Every row gives one point. Any point is a mix of the corners, with weights that add up to 1. It lies inside the corners' shape when no weight is negative. Say inside or outside, and name the corners with a negative weight.
In the rows, 128 means zero.

Corners:
(1): [138 165]
(2): [ 50 111]
(3): [159 142]
Points:
[ 81 136] -> outside (3)
[168 151] -> outside (2)
[162 164] -> outside (2)
[ 60 115] -> inside
[120 153] -> inside
[102 146] -> outside (3)
[175 150] -> outside (2)
[ 57 114] -> inside
[161 155] -> outside (2)

Corners:
(1): [160  38 151  67 188 164 147 129]
(2): [ 54  64 105 116  87 163  85  70]
(3): [106 180 202 129 125 180 154 144]
(4): [ 97  98 132 125 158 138 151 101]
(5): [188 159 173 184 169 108  85 181]
(6): [120 130 156  58 189 142 102 161]
(7): [101  90 211 115  59  69 142 129]
(8): [136  80 155 189 129  76  81 193]
(9): [104 141 107 176  41 101 109 136]
Points:
[113 118 146 113 128 126 114 141] -> inside
[118  96 151 115 139 149 123 125] -> inside
[105  95 158  61 174 160 147 112] -> outside (5, 8, 9)
[120  96 167 123  93 132 123 116] -> outside (4, 6, 8)
[101  79 143 101 129 139 133 117] -> outside (5)

Corners:
(1): [ 92  43 171  80 108 133 142  54 106  97 168  84 116 124]
(2): [158 109 153 172 158 112 151  97 173  80 166 123 124 148]
(3): [157 108  65 179 208 125  90 138 173 127 119 199 148 110]
(4): [ 88 199 137  90  68 122 155 153  80 160 160 138 121 123]
(5): [117 128 111 145 111 118  94  83 160 111 115  99 153 108]
(6): [142 158 166 113 162 132  89 140 144 166 138  80 129  91]
(7): [150 140 119 150 162 139  97 130 162 109  93 165  95 153]
(8): [ 90 166 153  48 106 100 152  87  50 137 136  95  72 107]
(9): [133 152 114 152 175 162 147 124 103 199 122 148 149 141]
(10): [107  81 182 106 125  88 106 105  84 109 136 102 147 121]
(11): [  7 153 125  59 137  88 113  90  69 139 150  86 135 115]
(12): [184 127  66 155 178 152 123 182 161 117 124 137 132 144]
(13): [172 149  99 135 151 104 167 178 178 134 100 175 120 107]
(14): [115  68  78 206 187 118 103 140 146  94 115 147  94 103]
(15): [108 142 130  72  95  57 125 127 116 172 174 110  74 129]
Points:
[112 114 132 127 142 114 105 112 126 110 132 118 115 125] -> outside (9, 13)
[113 131 146 113 141 114 131 108 121 130 144 128 119 130] -> outside (5, 12, 14)
[126 115 121 122 147 124 122 115 129 122 134 130 119 124] -> inside
[107 124 132 126 139 122 125 114 119 124 135 126 125 117] -> outside (12, 15)
[ 91 118 126  83 132 110 125  99 106 132 136 114 122 123] -> outside (2, 4, 6, 14)
[118  99 100 145 163 124 114 110 132 114 113 139 127 116] -> outside (2, 4, 6, 15)
[141 131 112 133 152 117 134 139 148 130 120 150 122 119] -> inside
